Each point is reached from the start by the listed moves, each made 0, 1 or 2 times, or once backwards (-1), plus a little noise. Is the number of moves made odd or even? Then give how often each move was made.

Moves:
(1): [ 18 -29 -23  11]
(2): [-5 11 -5 26]
(3): [35  6 25 10]
Start: [ 8  4 -7 11]
Points:
[38 22 13 46] -> even (0, 1, 1)
[93  2 16 65] -> even (1, 1, 2)
[-10 -33 -56  14] -> even (1, 0, -1)
[82 11 10 92] -> odd (1, 2, 2)

Moves:
(1): [ 7 -9 -2 -8  4 -7  5 -8 -4  9 11]
(2): [ 9 14 10 -4 -9 11 10 -5  4  6  4]
(3): [  2   0  11   4 -12 -12 -19   2  14 -25   4]
(4): [ -9 -11   8  19 -13  -6   9   7 -16   6  15]
(5): [14 -9  9 14 21  0 -3 -4  8 -4 -4]
(6): [ -5 -10   4  -1   0  16   0   7   6  -8   4]
(7): [ -2  -3   6 -12  -9  -5  28  -4   8   3 -11]
(8): [ 9 10 -9  5 -6 -2 14  9  4  1  0]
(9): [ -4   5  -6   8   8   5   5 -10  17  -3   8]
Start: [-2 -5  7  4  3 -4  4  6 -3  1 -4]
Points:
[  6   0  27 -58 -40 -16  40 -25  67 -33  12] -> odd (2, 1, 2, -1, -1, 1, 2, 0, 1)
[ -7 -26  23  20  27 -42  -9 -22  31 -26 -15] -> odd (0, -1, 1, 0, 1, -1, 1, -1, 1)
[ -2  30   2 -22   2 -10 -12 -44  43 -10  17] -> odd (1, 1, 1, -1, -1, -1, 0, -1, 2)
[-44  17  43  51 -61 -25 -13  -4  15 -35  42] -> odd (-1, 1, 2, 2, -1, -1, 0, -1, 2)
[  1 -47 -19  73  44 -15  36  -4 -24  39  62] -> odd (2, -1, -1, 2, 1, 0, -1, 1, 2)
[29  3 24 82 17 38 95  8 20 29 42] -> even (0, 2, -1, 2, 2, 1, 0, 2, 2)

Moves:
(1): [  5  -3   2 -19   1  15  -8   3  11 -13   3   1   2   1  10  -1 -11  -2
   9]
(2): [  4   8   9  -9   1  -2 -15  -3  -2   9   5  -5   9  -8   4   2   1  -3
   5]
(3): [-10  -8  11   4  11  -7   1  12  -6   3  -3   3 -11   1   1  -5   7   7
  -4]
(4): [  2   3  -1  12   5  -1 -10   5   1  -1   3   4   2  -2   5   2  -1  -3
  -4]
(5): [-4 -2 -6 -2  9 -6 -6  6  8  8 -8  9 17  0 -4 -5 -4 -2  2]
(6): [-9  3  5 -2  6 32 12 -9 -9 -6 -9 -3  2  1 -1  6  7  8 -4]
(7): [  7  11   9  -3   0  -2   8   5   4   3  -2  10  -7   4   6 -15 -11 -14
   2]
(8): [ -2  11  -5   2  -4  -1   1  11   0   5   7  -5 -10  16  -8 -13  -2   1
  -6]
(9): [ -9   6  10  10  -8   4   3  -1  11 -11   8 -10  -2  -8 -16   4  17  -1
 -10]
(10): [  1 -12   8   3  -9   5  -1   2   2   8  -1  -8  -1   4   0   3   0  -3
   2]
(11): [  4  -9  -2   1   4   2   6   0  -4   7  18   4  11 -11  -7   2   5  -2
   6]
(12): [-7  4  0  4 -3 -3 -2 -3  4 15 12 11  1  4 -6 17  3  4 -2]
(13): [  4   3   7   1 -12  -1  -5   3  -1 -11   6  -4  12   6  -3   9   0   6
   7]
(14): [ -4   4   5   7  14 -12  -4  -8  12   1  12  -8   2  16   1  -9 -14  -6
   6]
(15): [  6  -9  -6   4   4   4  -2  -5   9   6  -4  11   9 -17  10 -15   2  19
   1]
(16): [ -2   3   9  -3  -4   0  16   3  -1  -8   3 -15  11  12  13   6   1  -1
 -13]
(17): [ 3  3  1  1  5 -2 -1  2 -1 -2 -1  2 -3 15  3 -6 16 -2 -3]
(18): [ 19   3  -1  -7  10  12  12  -1   6   5 -13   3 -10  -5  -1  -2  -2  10
 -10]
Start: [  0   6  -1  -1  -6   1  -9  17  -3  11  -4 -17 -14   2   6   3  -2  -4
   1]
Points:
[-18 -15  -2  53  57   4 -44  42  -7  79 -29  25 -25 -28  11 -60  44  38
 -21] -> odd (-1, 1, 2, 2, 1, 1, 0, 1, 0, 1, 0, 0, -1, 0, 2, -1, 1, 0)
[-22  14 -22 -23  30 -74 -24  64 -13  63  23  -3  16  46  13 -56  -5 -26
   2] -> odd (0, 1, 1, -1, 2, -1, 0, 2, -1, -1, 1, 0, -1, 0, 0, 1, 1, -1)
[ -4  40  39  24 -44 -34 -11   2  -9  42  63 -42  29  65  43  50 -26 -35
   2] -> odd (-1, 1, -1, 1, -1, 0, 1, 0, -1, 1, 0, 2, 1, 1, 0, 2, 0, -1)
[  2  76  34 -35 -21  95 -17  -4  39 -48  34 -76  33  14  52 -10 -28  39
 -19] -> odd (2, 2, -1, 1, -1, 2, 0, 2, 1, -1, -1, 0, 1, 1, 2, 2, -1, 0)
[ 24 -20  36 -40 -25   9 -82  14  39  15  17 -28   0 -40  13  19 -10 -29
  46] -> even (2, 2, 0, 0, 0, -1, 0, -1, 1, 2, 0, 0, 0, 0, 0, -1, 0, 0)
[-24  15  47 -50 -42  30 -36  26  50  11   2 -25  18 -27  24   2  15 -19
  -5] -> odd (2, 2, 0, -1, 1, 0, 1, 0, 2, 1, -1, 1, -1, -1, 1, 1, 0, -1)
[-53  34  -6  16   4  18  53  38  37  -2  -4 -19  20  29  -1 -72  40  12
 -57] -> even (0, -1, 0, -1, 2, 1, 1, 2, 2, -1, 0, 0, -1, 0, 2, 2, 1, -1)

Moves:
(1): [-11 -16 -10  -4   5  12  10   4  -8   8   0  -9 -13  -1  13   1 -14   7
   6  -7  -8  -4  -9   0  -1  -1   5]
(2): [ -7  -9   2   2  -2  -2   5 -12   0  -4   1  -2   0   1   0  -5   7  -2
  -1   3  -6  -3  -4  -1  -2  -4  -2]
(3): [ -1  -6 -14 -10  -5  -7   1   2  -5  -1   5  -5   6  -2   3  -5   5   0
  -4   5   9 -12   7   4   2   4 -15]
(4): [ -3   7   0   3  -2   4  -5  -5  -2   2  -5  24 -10  16  -4  -3   3  -3
  -5   4   2  -3  -5  -1  -1   2   0]
(5): [ 8 -5 -2 -1  1 -2 -4  3  3 -4 -1 -1  3  5 -7 -3 -2 -2 -1 -5 -6  2 -5  3
  3 -3  1]
(6): [ -8 -17   2   3   7  11  -1   9  -6   8  -7  -8   9   1   6  -8  -3  -7
  -6  -4   6 -15  -3  -9  -7   6 -11]
(7): [ 9  2 -6  2 -4 -7  0  1 -7  1  2  3  3  0 -3  2 -5 -3  3  2 -8 -1 11  3
  0  3  2]
(8): [  3  -5   9 -10  -5   4   5 -14   4   1  10   6  -7   3  -4 -10   4   1
   3   0  -5   0  -4  -6  -5  -3  -8]
(9): [-11   5 -10   5  -1   5  -4   2  -6  -3 -11  -1   8   1  12  -1   6 -11
  -4  -2  10   6   2   2   0   0   7]
(10): [ -3   2   8   3  -1  -5   0  -1   5  -3   6  -6  -1   1  10   1   0   1
  -1  -3  -5   2   4  -3 -10   6  -3]
(11): [ 12   0  -7  -3   5   1  -2  -3   3  -3  -6 -11  11   5   4  -8  -1   2
  -6  -6   7  -3   5  -4   4   3   0]
(12): [  2 -16   7  -4  -7   0   0 -16   7   3  17  -9  -8  -3  -5   5  11  13
 -11  -4  14  -1   3  12  13  -5   7]
(13): [ 18  11   2  13  -4   3  -4  -3  -7  -7  -5   9 -13  -1  12   6   0   6
   6  -9  -2  -8   0  14  -3 -14  14]
(14): [ -3   1   3  -6   6   4   1   3  -2   8   3   4 -10  -3   8  -4  -2   1
 -14   7  11   4   6  -1   2   4  -9]
(15): [  3  -8   3   6  14  -3 -11  10 -10   4  -4  -2   4 -17  -3  12  -6   7
   2  10  -2  -6   8  -6 -16  11   6]
(16): [  4  -2  -8  -2   3   4   0   0  -1   7   6  -1  -2  -3  -2   2  -9   6
  -2  -1  -6   1   6 -11  -2   4 -12]
(17): [  1   7  -2   0   8   9  -1   5  -4  -4   1 -13  -3   2   0  -2  -3 -10
   2  -5  -1   3   1   3   8   3   8]
(18): [-6 -4  1 -5  8 -2  5  7 -5  2 12  3  4 -1  7 12 -9 -3  6  4  6 -2 -4  4
  1  4 -9]
(19): [-10  -4  -4   5  -7   0  11  -3   3 -12   4  -6  -3   1   5   1   4 -13
  -5 -10  -2   6  -6  -3   0   8   6]
(20): [  2   1  11  -5  -6   3  -1 -12  -2   3  -7  -1   1  -1   0  13   8   1
  -4  -8   1  -3 -13   9  -2  -4   2]
(21): [ -6   0  -4  -3  -4   8  -5   6   2  -5 -15   6  -4   4 -12   9  -5  -1
   3  10   3   3  12   0  -4  -4   8]
(22): [  4   0  11   0  -7   0 -10  -5  -6  -1   5   4  -5  -5  -6 -12  -3   6
  -6   8   0  -4   1   3   7  -1   6]
(23): [ -5   2  10  -1   1   3  -2 -17  10  -6  -7   5 -14   5  -2   4   3   3
  -1 -14  11   0  -6   4 -10  -7  -1]
(24): [ -9   2 -12   8   2   5  14  -1  -4  -6  -9  -8   7   0  13   5   8  16
  -2 -16   4   4  -1   6  -7   0   0]
Start: [ -2  -5   5 -11 -10   6  10   0   1  -4  10 -12  14  -3   4   0   1  -4
   6   5  -7   2  -4   9  20   3   2]
Points:
[ 52 -51  22 -12 -29  18   1 -44 -36  16   7   7 -33  22  26  34  -5  11
  21 -28 -28 -80 -31  46 -14 -10  29] -> even (2, 0, 1, 2, 0, 1, 2, 1, -1, 1, 1, 1, 2, -1, 1, -1, 0, 0, 0, 2, 0, -1, 0, -1)
[ 13  46  20   8  -5  66 -54  23 -71  26   4  28 -41  -2  45  29 -38 -15
  -3  13  -9 -19 -20  52  47  -7  45] -> even (1, -1, 0, 2, 0, 0, -1, -1, 2, 1, -1, 0, 2, 0, 0, 2, 2, 1, -1, 2, 0, 2, -1, -1)
[ 42  -6  12 -54 -85  -5  -8 -82  23 -36 -12  -1  34  36 -55 -21  76  -7
 -17  23  -4  10  11  54  51 -57  21] -> even (-1, 2, 1, 0, 2, -1, 1, 2, 1, 0, 1, 1, 0, 0, -1, -1, 0, -1, -1, 2, 2, 0, -1, 0)
[ 34  -7 -26  16   1   0 -14  -3 -73  17   9  14 -27 -50  26  -9 -18  57
 -33  32 -16 -25  37  32  17  20  22] -> even (1, 1, 1, 1, 0, -1, 2, -1, 0, -1, 0, 0, 1, 2, 2, 1, 0, -1, 0, 0, -1, 2, 0, 1)
[-34 -95 -27 -40  16  53 -17  17 -86  70 -41   7  34 -27  -4   4 -54  14
  -1  46 -30 -67   2 -40 -47  40 -52] -> even (2, 1, 1, 1, 0, 2, 2, 1, 1, -1, 0, -1, -1, 0, 2, 2, -1, 0, -1, 2, 1, 1, 0, 0)
[ 40 -10 -21 -37 -20  26 -43 -19 -36   8 -62  16 -43 -25  -7  29 -49  73
 -12  10  -6 -40  32  33 -22 -24   7] -> even (2, 0, 2, 0, 1, -1, 1, -1, 0, 0, 1, -1, 1, 1, 1, 2, -1, -1, -1, 2, 2, 2, 2, 0)
[ 30 -66   4 -52 -70  26 -11 -70  -9 -10   8  13 -20  -4 -61 -13  17  43
 -31  31 -26 -13  -8  18  29 -19  32] -> even (1, 1, 1, 1, 2, -1, 0, 2, 0, -1, 1, 1, 0, 0, 1, 1, -1, -1, 1, 2, 2, 2, -1, 0)
